Rows are points. The window is the flat piece filled in between its corners: a triangle in 3 columns, a solid with four corners in 4, and so on. A path goes straight from each point to the next, and from the last back to the first. After which points does the path pass through the window?

Window, 3 rows:
[[-2.8 -4.9  0.1]
 [ 2.1  2.1 -2.1]
 [ 3.6  0.2 -1.5]]
Path:
(1): [5.2 3.1 1.6]
(2): [ 5.0  2.2 -3.4]
(3): [ 3.0 -0.6 -4.9]
(4): [2.8 1.8 1.3]
(5): [2.3 2.2 0.8]
(6): [ 2.0 -0.1 -3.9]
(7): [ 0.9  1.5 -3.1]
(8): [ 1.0  2.4 -0.6]
Through the window after points: 3, 5

Window:
[[ 3.2  0.8 -2.9 -1.7]
 [-0.4 -0.6 -3.5 -1.7]
 [-4.1  4.3 -0.7 -2.6]
 [ 0.5 -6.4  3.0  0.3]]
Path:
(1): [ 1.1 -5.1  2.2 -4.9]
(2): [-0.7  2.1 -1.5 -3.4]
(3): [-2.5  3.0 -2.1  2.5]
(4): [-1.5  3.0 -1.7  2.0]
(5): [-2.0  0.9 -2.1 -3.2]
(6): [ 0.5 -4.1 -0.5 -3.8]
(7): [-0.4 -2.7  0.6  2.6]
(8): [-0.1 -3.7  1.2  3.7]
Through the window after points: 2, 4, 6, 8

Window, 8 rows:
[[-1.7 -1.1  2.0 -4.9 -1.6 -1.3  2.9  0.3]
 [ 1.7 -2.3 -1.7 -3.6 -1.2 -3.7 -0.1  1.6]
 [-2.9 -4.9  3.0  1.9  0.9 -2.0  0.7  0.6]
 [-1.9  5.4 -2.3 -1.6  2.9 -3.7 -2.6  1.2]
 [ 1.2  4.7 -3.1  5.5  2.0  4.9  5.3 -0.3]
 [-4.2  1.9 -6.3  5.7  2.1  4.8  4.7 -0.8]
 [-1.7  0.4  0.8 -3.5 -2.2 -2.3 -6.3  1.4]
 [-0.9  1.7 -1.8 -3.5  4.6  0.4 -4.8  0.7]]
Path:
(1): [-1.6  3.4 -1.2 -1.3  2.5 -1.6 -1.3  4.8]
(2): [-2.1 -0.7 -0.1 -3.4  0.8 -1.8 -1.8  6.0]
(3): [-1.8 -1.2  0.2 -1.9 -0.1 -2.6 -2.1 -2.6]
(4): [-1.8  0.7 -0.8  2.1  1.3 -0.2  0.2 -5.8]
(5): [-4.2  1.3 -1.6  1.7  2.3  2.0  1.4  5.0]
(6): [-4.4  1.9 -1.6  1.3  1.7  2.4  2.3  6.3]
(7): [-2.2  1.2 -1.2  0.3  1.4  1.5  0.5 -3.8]
(8): [-0.1  0.6 -0.1 -0.8  2.3 -1.3 -3.1 -5.9]
(9): [-2.8 -1.2 -0.4 -1.9  1.4  0.0 -1.1  7.3]
(10): [-1.5  0.3 -0.8 -1.9  2.3  0.2 -0.9  2.4]
(11): [-1.5  0.4 -0.8 -2.3  1.2 -0.7 -0.9 -3.3]
(12): [ 0.3  0.1 -1.3 -2.5 -0.2 -2.5 -1.5 -1.1]
(13): [-1.0 -0.7 -1.0 -2.6  0.4 -1.6 -0.4  6.7]
(14): [-2.1  1.2 -1.6 -2.7  3.3  0.5 -2.3  7.1]
(15): [-0.4  1.8 -1.6 -2.6  3.8 -0.4 -4.1 -3.2]
(16): [-1.3  2.6 -2.2 -2.4  1.5 -3.1 -1.8 -3.2]
Through the window after points: 8, 10, 12, 14, 16

Window:
[[-2.8 -0.3  0.0 -1.7  0.7  4.9  1.5  2.0 -3.0]
 [-4.4  0.1  0.9 -3.3 -3.2 -2.2 14.0  2.9 -1.3]
 [ 0.6  2.6 -3.0  2.4 -6.2 -0.2 -2.9 -0.6  2.1]
 [ 1.1  4.5  3.5  1.0  0.6 -0.1 -1.4 -6.0  0.0]
 [ 3.6 -5.3 -4.8 -3.0  2.2 -3.1 -4.9  6.3  1.8]
 [-6.1 -2.2  4.8  1.6 -1.5  2.3 -5.2 -0.8 -2.2]
 [ 1.6 -4.3  1.7  5.2  3.5 -0.7 -1.8  1.0 -0.4]
 [ 0.7  5.2 -1.5  4.6  4.0 -4.0 -2.9 -1.9  2.5]
 [-2.7 -3.0 -4.3 -2.5 -0.7  1.0  1.0 -1.2  0.3]]
Path:
(1): [-1.4 -0.2 -0.4  1.7 -2.9 -0.6 -2.5 -1.2 -4.8]
(2): [-1.9  1.0  3.2  0.3 -0.1  1.5 -1.3  1.8  5.5]
(3): [-2.8  1.0  0.5  0.5 -0.9  3.7  1.7  1.3  4.3]
(4): [-0.8  2.0 -2.1 -2.8 -1.8 -2.1 -0.9 -2.4 -6.0]
(5): [-0.3  3.1 -2.2  3.1 -0.3 -3.6 -2.0 -1.9 -3.1]
(6): [ 0.7  3.4 -0.1  2.5  2.0 -0.8 -1.8 -0.9  5.4]
(7): [-1.1  0.7  2.2  0.3 -1.0  1.6  0.7  0.9  4.2]
(8): [-1.7  1.0  0.9  1.5 -1.0 -1.9  0.3 -0.6 -3.6]
(9): [-1.6 -1.7 -2.8  0.2 -0.9 -1.2  0.0 -1.0 -3.0]
(10): [-1.6 -2.0 -0.8 -0.6  0.2  2.1 -0.4 -0.1  3.6]
(11): [-2.2 -1.0  1.4  0.5  1.8  4.1  0.9  1.7  2.6]
(12): [-0.4 -1.2 -1.2  0.0  0.1  0.2 -0.5  0.7 -6.7]
(13): [-0.8  0.3 -0.2  1.0 -0.7 -2.8 -1.1  0.5 -4.0]
(14): [-0.8 -1.6  1.5  1.0  0.8  2.3 -1.6  2.6  2.0]
(15): [-2.9  1.1  0.4 -2.3 -0.4  3.6  1.9  0.8  1.9]
(16): [-3.1  1.5 -1.6 -2.0 -3.0 -0.1  1.5  0.0 -6.9]
Through the window after points: 5, 9, 11

Window, 11 rows:
[[ 6.8  0.5 -4.7  2.7  1.1 -6.4  0.1  1.2  1.5 -4.7  1.9]
 [ 2.5 -6.0  0.1  9.8  2.6  4.0 -0.4 -1.9 -1.5  2.3 -3.0]
 [ 3.9 -1.2 -1.9  1.7  3.5  0.1  0.3 -8.4 -6.1 -2.3  1.2]
 [-2.8  1.9  0.7  1.0  1.3 -5.6  1.7  1.2 -0.3 -2.6  2.1]
 [ 0.9 -4.1 -4.9 -4.1  5.1 -4.2  0.9 -3.9 -3.1 -0.8  1.6]
 [-3.1 -3.4  4.5 -0.7  3.3 -0.6 -1.5 -0.3  1.0 -3.3 -0.8]
 [-1.0  1.5 -4.4 -0.6 -0.3  1.2  1.6 -0.3  1.0 -3.5 -2.6]
 [ 7.4  1.2 -1.1 -0.4  2.7  2.0  3.7 -3.0 -0.6  0.7  4.1]
 [ 1.1  0.4 -1.6  0.7 -0.8  0.0 -1.2  4.5 -1.7 -1.3 -3.6]
 [-1.9  5.1  0.1 -1.4  1.1 -1.0 -3.4  4.6  5.4  0.5 -2.3]
 [-1.3  1.2 -2.8 -2.0 -6.4 -3.5 -0.9 -1.5  0.3 -2.9 -1.1]]
Path:
(1): [ 1.9  0.6 -0.1 -0.2  0.4 -2.5  1.1  0.6  0.1 -0.8 -4.0]
(2): [ 3.4  1.8  1.6  0.7  1.2 -3.6  3.4 -2.9 -0.3 -0.1 -2.7]
(3): [ 0.0  0.1 -3.5  1.7  0.0  3.7 -2.7  0.4 -0.7 -3.8  3.7]
(4): [ 1.5 -0.1 -4.7  2.8  1.4  0.1 -2.6 -0.2 -1.3 -3.5  3.6]
(5): [ 3.6  0.0 -1.5  0.2  1.5 -3.1  2.3 -3.0 -0.7 -2.6 -2.0]
(6): [ 4.1  0.6 -1.5  0.9  0.7 -4.3  3.6 -2.3  0.3 -1.3 -3.6]
(7): [ 1.8  0.9 -5.8  2.0  0.1  0.3 -3.4  2.0  0.0 -1.1  4.1]
(8): [ 0.9 -0.7 -2.7  2.7  2.0  0.4 -2.6  1.5 -0.5 -1.8  2.7]
(9): [ 3.5  0.8 -0.3 -1.2  3.5 -2.8  3.1 -2.3  0.5 -0.4 -4.3]
(10): [ 2.1  1.2 -0.7 -2.0  2.2 -2.6  1.4 -2.5 -0.8 -1.4 -0.6]
(11): [-0.9  0.0 -4.7  0.0  0.8  1.4 -3.8  1.4 -0.5 -3.7  4.2]
(12): [-1.2  0.1 -3.2  1.0  1.0  0.8 -3.3  3.9 -1.1 -1.7  1.5]
Through the window after points: 4, 12

Window:
[[-4.9 -0.7 -1.6  1.6 -3.2 -1.8 -1.6 -1.0 -4.1  0.9  2.2  4.2]
 [ 1.4  0.9  0.8  0.0 -3.2 -2.8  1.8 -1.2  2.1  0.8  1.2  3.0]
 [-2.9  6.3 -1.1 -0.8 -3.7  3.9  0.7  0.6 -2.8 -1.8 -1.7 -2.4]
 [ 3.2  5.0 -2.0  1.8 -2.7 -1.3 -2.6 -0.1  3.0 -2.6 -1.7  3.9]
 [-1.1 -1.2 -1.3 -0.9  3.7  2.6 -2.0  3.7  3.5  0.1 -1.5  0.7]
 [-4.5 -5.5  0.2  6.5  0.5  3.1 -2.5 -3.9 -4.7  6.5 -2.1  0.6]
 [ 0.1  8.2  1.0  1.2  2.7 -0.6  0.2 -1.9 -3.0 -3.1 -5.5 -3.8]
 [ 0.4  2.5  0.1 -0.5 -1.9 -1.7 -5.5 -2.1 -0.7  1.0  2.7  0.1]
 [ 5.5 -0.5  2.5 -1.0 -1.4 -0.5 -0.9  2.6 -1.6 -3.2  1.2  2.5]
 [ 4.0  0.3 -1.2  2.9 -0.5 -3.4 -1.1  5.3  3.5  1.0  0.4  1.4]
 [ 3.2 -2.5 -5.4 -1.3  0.9 -4.7 -2.5 -1.7 -2.0  4.7 -3.0 -0.6]
 [-2.8  1.9 -8.5  3.2  3.6  3.3  3.9 -4.8 -1.5  1.6  2.8 -3.0]]
Path:
(1): [-0.3  2.1 -3.1  1.4 -2.0  0.0 -1.5 -2.3  2.2 -4.0  0.3 -2.0]
(2): [-0.7 -0.6 -2.2  1.8 -2.4  0.6 -1.0  0.5  2.1 -3.0 -0.8 -1.9]
(3): [ 0.4  5.6  0.1 -1.4  1.8  1.0 -0.6  1.9 -1.9  3.6 -1.0  3.3]
(4): [-1.6  1.6  0.8  3.5  2.6  1.9 -2.7  0.6 -4.4  7.0  0.1  3.7]
(5): [-3.6 -4.0 -1.8  3.1 -3.3  1.9 -0.5 -4.2 -1.5 -0.6 -2.6 -2.9]
(6): [ 0.0 -1.4 -1.2  1.4 -2.9 -3.0 -2.2 -1.1  0.4 -3.6 -0.7 -0.7]
(7): [-0.5  2.6 -1.6  2.0  0.3  0.7 -0.9  1.8 -0.8  3.8  0.5  4.3]
(8): [-0.1  4.3  1.6  1.5 -0.2  0.5  1.2  0.4 -1.7  1.7 -0.3  2.8]
Through the window after points: 2, 4, 6

Window, 14 rows:
[[ 1.4 -0.3  2.4 -1.0  0.0  5.2  3.4  2.5  1.2 -1.1  0.4 -0.8  6.3 -5.6]
 [-0.5  2.5  0.7  1.4 -4.1 -1.0 -3.0 -3.5 -2.6 -0.7  2.8 -2.9 -4.2  1.8]
 [ 0.4  2.9 -2.3 -1.6 -2.2  0.2 -1.4  0.7  3.2 -0.1 -0.4  2.3 -4.3  0.8]
 [ 4.6 -1.1  0.2 -3.0 -3.4 -1.6 -3.7  2.9 -3.3  0.5  0.1 -0.5 -4.7  3.8]
 [ 0.8 -0.6  1.5  4.8 -3.5 -3.6 -2.5  1.4 -1.3  1.5 -2.9  1.4 -3.1  1.1]
 [-0.9 -2.5 -0.3 -1.4 -2.2  1.3 -5.7 -2.0 -3.5 -1.3 -1.8  3.0 -4.9  0.7]
 [-2.6 -4.1  4.5 -2.2  4.4  2.9  7.0  1.8  3.8 -3.5  2.1 -0.6  3.4 -0.8]
 [-0.5  2.3  3.7 -0.1  3.4  1.9  6.6  2.2 -4.5  2.5 -0.4  2.3 -1.1 -2.1]
 [ 1.7 -1.6 -1.7  2.2 -2.3  0.8 -2.1 -2.5 -2.3  6.0  1.8  2.3 -3.7  4.3]
 [-2.5 -2.7  1.4 -3.0  1.7 -0.8  2.9  2.9  1.4 -0.2  5.1  0.6  2.5 -6.6]
 [-1.5  0.6  8.3 -3.1  2.6  2.4  1.2  1.9  2.8  1.3  2.7  2.0  3.4 -2.6]
 [ 1.8 -0.5  0.7  3.4  0.1  2.7 -4.1  2.5 -0.6 -0.2  2.7  0.0 -6.2 -0.1]
 [ 2.7 -2.3  0.8 -1.0 -4.2 -0.1 -3.6 -2.4  0.9  2.6 -1.8 -2.7 -8.3 -1.3]
 [-1.9  0.4  1.8 -2.0  7.1  1.2  1.3  2.9  1.2  1.2 -0.8 -3.0  4.7 -3.4]]
Path:
(1): [ 2.5  1.9 -1.0  0.7  3.2 -4.7  0.2 -3.6  0.1 -0.8  3.3  0.9 -6.0 -2.8]
(2): [ 1.1  0.0  1.4 -1.5  3.6  0.8 -0.3 -0.6 -0.1 -0.9 -0.6  2.0  0.0 -1.3]
(3): [-4.0 -1.2  2.3 -1.1 -2.6  1.1 -0.6  4.3  0.6  3.1  2.0 -3.7  0.2 -2.2]
(4): [-1.6 -0.7  1.5  1.0 -2.5  0.7 -1.6  0.5 -1.2  1.9  1.2 -0.5 -4.0  2.5]
(5): [ 9.1 -0.5 -2.1  0.9 -0.2 -3.4 -1.6 -1.1 -1.9  2.4 -2.4  4.5  0.2 -1.5]
(6): [ 4.3 -0.3  2.0 -0.9  1.8  0.1 -0.4 -1.1  1.4  1.7  2.4  2.6 -0.6 -2.6]
(7): [-4.0 -1.2  3.4 -1.2 -2.5  2.7 -0.6  2.6  0.0  0.4 -1.2 -3.3 -2.1 -0.7]
(8): [-1.8 -1.5  3.6 -0.2 -2.0  5.5  1.2  2.6 -0.7  2.5 -1.8 -0.3  0.4 -0.6]
Through the window after points: 2, 4, 6

Window:
[[ 0.7  0.4 -2.2 -2.9 -1.7  3.0 -0.7 -0.7  1.6 -4.6  0.7  3.5  5.2  3.4]
 [-2.3 -4.4 -0.6 -2.9 -1.6  1.6 -0.3  1.7  2.3 -6.8  3.3  4.7  2.9 -1.1]
 [ 3.8 -1.8 -1.8 -1.2  1.7 -2.4 -1.7  2.0  2.5 -3.1  1.7 -3.6  0.6 -0.9]
 [ 0.9  1.5  4.1  3.8  6.7  1.5  0.0 -0.3 -1.3  2.8 -2.5  6.0 -3.7  0.0]
 [ 3.2 -1.2 -1.7 -3.3 -4.0 -1.2 -1.7 -0.9 -4.0 -5.4  2.4 -4.5 -1.6 -1.8]
 [-3.9 -1.6 -0.7 -0.6  2.9  3.5 -5.2 -2.1  2.2  1.6  0.7  2.2  2.1  1.5]
 [ 0.0 -3.4  0.5  2.8 -0.5  0.5 -3.5 -3.8  1.7  0.9  1.0  4.9  4.8  1.0]
 [ 1.8  0.1 -0.1 -1.7  3.6 -5.5  1.6 -4.1 -1.5 -2.4  5.4 -3.7 -3.2  0.0]
 [ 1.6 -0.4  1.4 -0.3  0.7 -3.9 -4.2 -0.2 -3.7 -6.0  4.2 -4.2  0.7  2.5]
 [ 0.0  1.5  4.3  6.7  5.9  3.3  3.1 -2.1  0.0  0.3  0.2 -0.4 -3.1 -0.9]
 [-0.9  3.3  6.8  2.7 -0.1 -3.2 -2.6 -4.2  2.2  0.8  1.0  0.1 -4.1  2.3]
 [-2.7 -0.8  3.6  1.3  0.5 -5.6  2.8 -0.6 -1.1  2.3  2.2 -3.1 -2.4  3.4]
 [ 1.8 -2.6 -3.7 -1.2  1.0 -4.6 -0.5 -1.7 -1.9 -8.8 -0.8 -5.2 -2.4  0.2]
 [-0.5  0.0  5.2  0.5  6.2  2.1  0.8 -2.3  0.3  0.3 -3.3  2.2  2.3 -2.7]]
Path:
(1): [-1.6  2.8  0.7  2.4  2.4 -4.6 -2.4  0.6 -1.6 -3.8  0.2 -3.3  2.4 -2.9]
(2): [ 1.3 -1.9  1.3 -1.4  1.3 -0.8  0.7 -2.5 -0.8 -1.7  1.7 -0.7 -1.8  1.1]
(3): [ 4.6 -4.6  0.5 -2.7 -0.3 -0.9 -1.6 -2.6 -0.5 -5.5  0.6 -3.0 -0.6  1.2]
(4): [-4.8  3.2 -4.7  2.5  2.5 -4.8  0.1  0.1 -2.0 -5.1 -0.3 -1.9 -1.8 -1.4]
(5): [-3.4  4.7 -2.8  0.7 -0.1 -0.7  1.7  2.0 -1.7 -4.1 -1.3  0.4 -1.0 -3.9]
(6): [ 3.8 -5.7  3.2 -0.5  2.3 -0.6 -3.3 -4.4  1.8 -1.3  2.0  0.5  2.2  4.7]
(7): [ 0.7 -2.6  2.3  0.5  1.7 -1.2  0.9 -1.2 -0.2 -1.7  1.4 -2.7 -2.4  1.5]
(8): [-0.9  2.3  1.7  2.5  2.3 -1.7 -0.3 -1.7 -0.6 -0.9  0.5  0.2 -0.6 -0.2]
(9): [-2.7  5.5  0.7  1.5 -0.3 -3.4 -1.4  7.0  0.4  1.0  2.9  1.4  2.8 -0.3]
(10): [ 1.2 -3.0  0.9 -0.6  1.3 -0.1 -0.9 -2.5 -0.6 -4.8  2.0 -0.9 -0.4  0.3]
(11): [ 0.2 -5.5  2.7 -5.0  0.1  2.8 -1.8 -2.0  0.8 -1.7  3.1  1.1 -3.2  1.7]
(12): [ 0.1  1.2 -0.2  1.3  1.6 -0.3  0.0 -0.2  0.1 -2.7  0.1  2.3  2.1  0.8]
Through the window after points: 1, 3, 5, 7, 9, 11
